Rows are points. The window is the flat piece filled in between its corners: a triangle in 3 columns, a solid with four corners in 4, and so on. A path goes straight from each point to the next, and from the last back to the first. After which points does the path pass through the window?

Window, 3 rows:
[[-41  -3 -25]
 [ 67  34   4]
 [-26 -36 -29]]
Path:
(1): [ 44  31 -19]
(2): [18 16 49]
(3): [ -3 -24  35]
(4): [ 23 -17 -58]
(5): [-11  16 -68]
(6): [-32 -10  14]
(7): [-12 -26  15]
(8): [ 10 -24 -61]
(9): [ 57  42 -42]
(10): [31 24 13]
(11): [56 29 31]
(12): [ 62  29 -44]
Through the window after points: 5, 11

Window:
[[-38 -46 -27 -18]
 [ 43  43   3 -19]
 [ -6 -69 -34   2]
 [ 34  32  42  -4]]
Path:
(1): [  3 -30  14 -50]
(2): [-19 -48 -10 -32]
(3): [-32 -12 -44  33]
(4): [-40 -70 -51  26]
(5): [-19 -91 -20  -8]
(6): [ 20 -45   8 -53]
(7): [  2 -12 -13  34]
(8): [-13  -3 -25  44]
Through the window after points: 2, 6, 8

Window:
[[-22  22 -18 -70  -8  31]
 [ 69 -37  31  14  45  -1]
 [ 52 -22 -25  19   3  18]
 [ 32  48  -6 -35 -11   6]
 [-46  29  23 -44 -50  10]
 [-19  29 -54  89  89  47]]
Path:
(1): [-7 44  9  8  2 91]
(2): [-33  28 -77  31  41 -34]
(3): [-21  19 -42 -22  -2 -18]
(4): [ -6  28 -19 -28  -6  52]
(5): [ -2  26   0 -15 -13  54]
(6): [-25  14 -36 -21  -6 -10]
(7): [-22  -1 -21 -34   4 -47]
(8): [ -5  16  22 -11 -22  67]
Through the window after points: none

Window:
[[-58  41  -2 -27  59  68 -95 -18  27]
 [-22 -34  24 -29 -13 -58 -13  14   2]
 [ 12 -51  67  32  14 -36 -35  -3  14]
 [ -4 -39  45 -40 -21  51 -47  61   1]
 [ 15  43  -6   6 -33  19 -49 -19   8]
 [ 57   0 -19   3 -26  -6  47 -53  36]
 [ -2   7  61 -18  -6  22   6  60  22]
 [ -3 -26  44  27 -35  -8  44 -35  13]
 [ -1  -5 -11  91  -4  10  16  39 -13]]
Path:
(1): [-25  11  31  -9 -44  28 -26  34  82]
(2): [-33   3 -12  11  -6   0 -24  -8  84]
(3): [  6   2  43  17  17  -1  -5 -23 -49]
(4): [ 45 -24  65   6  23  -7  -2   8 -56]
(5): [-14 -29  34   4 -18  14 -29  25  30]
(6): [ -3 -15  10   3 -19 -28 -17   5  39]
(7): [ 10 -13  29  -4  -2  -7  -9 -11 -22]
(8): [ -6 -12  55 -27   5  28 -14  32 -37]
(9): [-20 -31  28   7 -37  29 -59  48  53]
(10): [-39 -23  23  -4 -31  12 -46  24  74]
(11): [  0  12  59   5  29  20 -23   7 -51]
(12): [ 4 -5 49 -8 -5 13  9 27 -6]
(13): [-14  -1  36  17 -23  11  -3  28  63]
(14): [  3  -8  25  25  -9  25 -10   8  36]
(15): [ 40   9  45   6  22  20 -10   4 -26]
(16): [ 21   8  40  -7  17  11  -3  23 -39]
Through the window after points: 4, 6, 12, 16

Window:
[[ 17  36  19   7 -20  44  31 -32 -31 -66   4]
 [  9 -74   3  51 -28 -14 -24  -3  -5  25 -14]
 [ 47  46 -95 -22   5  48  27 -16 -39 -74  -2]
 [-48 -67  45 -14   4   2 -49  23  -3  42 -12]
 [-22 -69  13  -2 -16   8  39  11  28  28 -39]
 [  3 -38  46  -9 -22 -56 -24  31  32  20 -34]
 [  4  69 -16  23   0  17  42   7 -52   1  -6]
 [ 46  34 -42 -24  16  22  31 -79 -26  -9   3]
 [-48 -27  16  36  -2 -11 -27   3  63  21  -7]
 [ 56  36  13  22  39  56  18  12  -7 -15 -10]
 [ -6 -13  41   7 -61  30 -33  28  35  59 -20]]
Path:
(1): [  0   7  13  -3 -19  12  22   9   9   6  21]
(2): [  0 -38  25  -8 -10  -3   2  15  18  35  53]
(3): [-37 -18   8  27  -1  13 -37 -12   5  -2 -71]
(4): [-12   4   6  18  -6  21 -15 -13 -11 -19 -75]
(5): [  6 -17   9  -1 -13   9   6  20   6   2  12]
(6): [ 20 -33  -2  -3   1   2  57  10  23  -2  61]
(7): [ -3 -11  14  10  -5  29   2  -4   0   9 -63]
(8): [-31  -7  19  22   3  34 -23 -13  26 -13 -65]
(9): [ -5 -26  -6   3 -10  -8  -7  14   6  23  25]
(10): [ -8 -18   0   1 -19   1   4  20   4   9  27]
(11): [  2   2  10   7 -19  23 -16 -36   0  10 -90]
(12): [  3  13   3   6  -7  22  -9  -5  -4   3 -57]
Through the window after points: 2, 6, 8

Window, 12 rows:
[[ 26  31  21   8 -18  -9  82  58 -52  -7 -79  11]
 [-23 -10   7 -52 -34  -2 -24  27 -12  30  40  -4]
 [ 33   0  -1  95  -8 -29   9 -63 -57   7 -17  26]
 [-11  15  44  -7   7 -35  26   0 -31 -49 -66  20]
 [ -4 -51  64  55 -35 -24  33 -22  31   1 -33  -4]
 [  0 -18 -14  28 -27 -38   9  18  18 -60 -35   0]
 [  2 -46  19  -3  30  -9  18 -18 -33  -6  55 -17]
 [ 54 -40  16  10  17  39 -33  16  14 -19  -1   2]
 [-13  29  -2 -40  -2  31  51 -14   1  26   4  -7]
 [-29 -94 -23 -54   0  -5 -45  16  32  52  11 -20]
 [-54 -28  -3  45   8  13 -33   1  13  21  26 -23]
 [  0  -7  28 -43  18 -57  11  52  38   7 -14  -6]]
Path:
(1): [-13 -37  32  13  -3  -5  32   8   9   0  11  29]
(2): [ -6 -28   0   4  12   3  -6  28   7  13   5  57]
(3): [ 20 -17   4 -11  -3 -14  -3  -5 -13 -15 -20 -57]
(4): [ 16 -29  13  11   0 -23  -2 -20  -8 -11 -20 -67]
(5): [ -3 -11   9  30   6  13  39  17   9   3 -16  79]
(6): [-20 -38   5  32 -19   4  13  28   3   0 -19  84]
(7): [  7  -8  21   0  -6  -6   1  -1   8   4 -17 -33]
(8): [ 16 -15  24  15 -10 -27   2 -37  -9   4 -28 -75]
Through the window after points: 8

Window:
[[ 16  70 -38   7  68  31 -29 -44 -32  -9  12   2  14 -62]
 [-12  18 -21 -25  51   0 -65   0  11  11  50  -6  41 -25]
 [ 15  -1 -26   3  20 -26 -68  14 -27  37 -42  33 -18 -29]
 [  1 -42  46 -48 -70 -57  17  10  12 -35  -1  43 -80  20]
 [-25 -21  -1   4 -95  14 -22  13   7  11   3  31 -51   0]
 [-23 -39 -28  24 -38 -49  11  18  14 -58   0 -18 -21   0]
 [  0   8  39   1 -32 -41  33  -3 -19   1   1 -83  32  -9]
 [ 23   9   4  59  74  13 -21 -11  11  34  30  20  25 -52]
 [-31 -56  26 -31 -23   1  25 -12  37 -25 -37 -59 -22 -13]
 [-29 -18  14 -29 -25 -18  39  68   5 -16  12 -47 -53 -37]
 [-59 -29 -19 -38 -40 -39  55   8   7  18  -9  30 -29   4]
 [ 16  63 -16  17  50  26 -34  28  23   4 -21  34  29   2]
 [ 13 -71   1 -42 -59  -2  44  35 -18 -30  -4  -3   3  -9]
 [-45  36  22  22  69  19 -46   5 -38 -13  -1  26  51 -56]]
Path:
(1): [-18 -18  -2  10  -6 -19  10   3 -33  -7  11 -52 -20  37]
(2): [-17 -32  -4  12 -21   9  -5  23 -35  17   9 -16 -71  42]
(3): [  6   1 -10 -27 -48 -18   3  -2  37 -18  -6  15   6 -49]
(4): [ -8  15   1 -13  -1 -19  -7   4  16   3  -6   8   2 -49]
(5): [ -4 -22  -2  -4  41  40 -21  16 -59  12  10 -11 -27  27]
(6): [-14  -7 -17   2  19   9   8  17 -35   2  12 -14 -37  21]
(7): [  9 -13  44  -7 -50 -33 -23   9  51 -26 -16  -3  34 -77]
(8): [ -5  -5  16  -5 -55 -10  11   4  31  -9 -36   6 -12 -63]
(9): [-18 -27  -4   1 -23  -7   9  24 -25  -4   8   4 -45  28]
(10): [-32 -30  15  10 -11  12  -1   2 -22   7  10  -5 -37  42]
(11): [-11  -4 -11 -25 -51 -30  11  16  15   1 -14   9  -5 -48]
(12): [ -9  -1   1  -8 -41 -37  -6   3  52   5 -18  10  -4 -90]
(13): [  4 -16  -1  -2  -5  -2   7  19  -9  -4  12  -2 -25  19]
(14): [-20 -52 -12  -7   6   7  22  20 -24  -8  21 -30 -31  45]
(15): [  0  -1   3  -9 -50 -38   3  19  26 -36 -20   6   8 -74]
(16): [ -3 -11  13  -6 -28 -30   8   8  26 -23  -8   0   4 -45]
Through the window after points: 10, 14, 16

Window:
[[ 75  16  -4 -50  61  21  10  -3   4  23  -5 -16  14  25]
 [  8  -3 -33 -60  34   2 -15  -3  44  28 -21  19   9  15]
 [ 10 -36 -52  77  13  55 -16   5 -39  21  10  -9 -11 -12]
 [  5 -38  23  38  31 -32 -35 -33  35 -15  -6 -13  62 -10]
 [  6 -54  -3  52 -17  52  13  -3  -5 -24  40  10 -20 -35]
 [  4   4  -9 -31  21   8  25  -9  23  29 -18 -59  -8  27]
 [  2 -13  33 -15   6 -34 -77 -82 -19 -12   4   1  32   8]
 [ 32 -30 -48  52 -37  18  23 -24 -26  30  20   3   6 -64]
 [ 11  26   1 -71  29  16  14  27   8  61  13 -12  53  49]
 [ 16   5  35  24  12 -63 -71 -33  29  16  32   3   4   0]
 [ 40 -79  -8  37 -25  17  -4  11 -16  23 -11  -4  -9  -1]
 [ 36  53  -5 -32   1  13  -8  17   8   0 -38  -5  27  43]
 [ -3 -10  15   2  29 -95 -44 -32 -32 -32  15  14  21   0]
 [  7 -38  -5  80  -8  49  45 -17 -45  45 -13  42 -32 -47]]
Path:
(1): [ 33 -23  -9  34  -3 -20  -4 -40  -7   3  -5  10  11  44]
(2): [ -8 -14  22  10  25  24 -32  13 -23  20  31 -23  15 -88]
(3): [ 20 -14   4  -8  17  -7 -32   6  11  18 -13 -10  18 -17]
(4): [ 15  14 -10  29  13 -53   4 -91  -4   7  21  16  30  58]
(5): [ 27 -12 -19  26  -9 -18  20 -38  32 -20  11  20  -5  67]
(6): [ 10 -17  12 -15  23  -9 -45  -6  -5  14   0 -26  33 -26]
(7): [ 20  -2  14 -34  26   9 -42  16   1  -4  -9  -5   6 -70]
(8): [ -3 -37 -21  50  -5 -14  16 -38  -1  28   8  12  15  57]
Through the window after points: none

Window:
[[-19  16  44 -24  -3  -5  18  21 -22  17  24 -16 -15  44]
 [-10  -1 -38  -5 -61 -26   9  21  16  26  -6 -31  45 -52]
 [ 13  19   0  33 -41 -32  -4  24  14  29  20  27 -26 -29]
 [-20   0 -14  11 -40  -5 -21  45   8 -40 -71 -30   1  -3]
 [ -6 -42 -11   5   4   1 -28  22  20 -11   1 -29  -7 -12]
 [ -6  -1  36 -22 -11  22  -8 -22 -19  30  13  16   9   8]
 [-11   8 -26 -41 -27  -1 -11 -17 -52 -29   6 -12  59  -2]
 [-24   9  44 -31  13  10   3  23  -3   4  31  28 -18  -1]
 [  2 -10  48  -9 -10  -8 -31  47  -9  -7  16 -35   1 -26]
 [-18 -95  41  18   3   1 -15  46  17 -15  28   5  24  14]
 [ 16  -5 -22 -45 -58   4 -25 -22  13 -60 -30  -8   3 -10]
 [-33  -2  34  22 -18  -8 -12 -12   7 -50  24  -8  25  -5]
 [ -4  54  33  -3   3 -47  18  -4  -2  -9 -20  12  14  17]
 [ 37   3  -5  27  -7  51  48   6  33 -21 -31  39  10  49]]
Path:
(1): [ -5 -10   5   1 -12   3 -33  36  26 -10  20   2  21  15]
(2): [-10 -32  21   0 -17  -3  11  13  -1  -9   2  -6  10   0]
(3): [ -9  -8   1  18 -21   3  35 -13 -24 -23   0  -6 -22 -23]
(4): [ -8   4  19 -16 -14   0 -18  21  21   0   3   8  25  25]
(5): [  1  15  43 -23 -18  -4 -58  17  14  25  12   6  32  19]
(6): [-12  -8  12   8  -5  -6  43  -9 -19 -20  -5   1  -9 -10]
(7): [-16  -5  27   7 -15 -11   3  -3  -3 -28   7  -4   1 -13]
(8): [-15  11   7  16 -33  -4 -29  11  22 -16  22   4  38  11]
(9): [  4  22  23  -3 -14 -13 -22  27   7  -2   6   3  23  10]
(10): [-28 -17   0   0 -27 -23  51  -7 -11  -4 -24 -16 -27 -27]
(11): [ -4 -41  30 -11   5  -7  14 -16 -11 -13  14 -11   6 -21]
(12): [ -6  -5  19  -1 -16   5 -23  31  15  -1  25   8  13  16]
Through the window after points: 1, 5, 7, 9
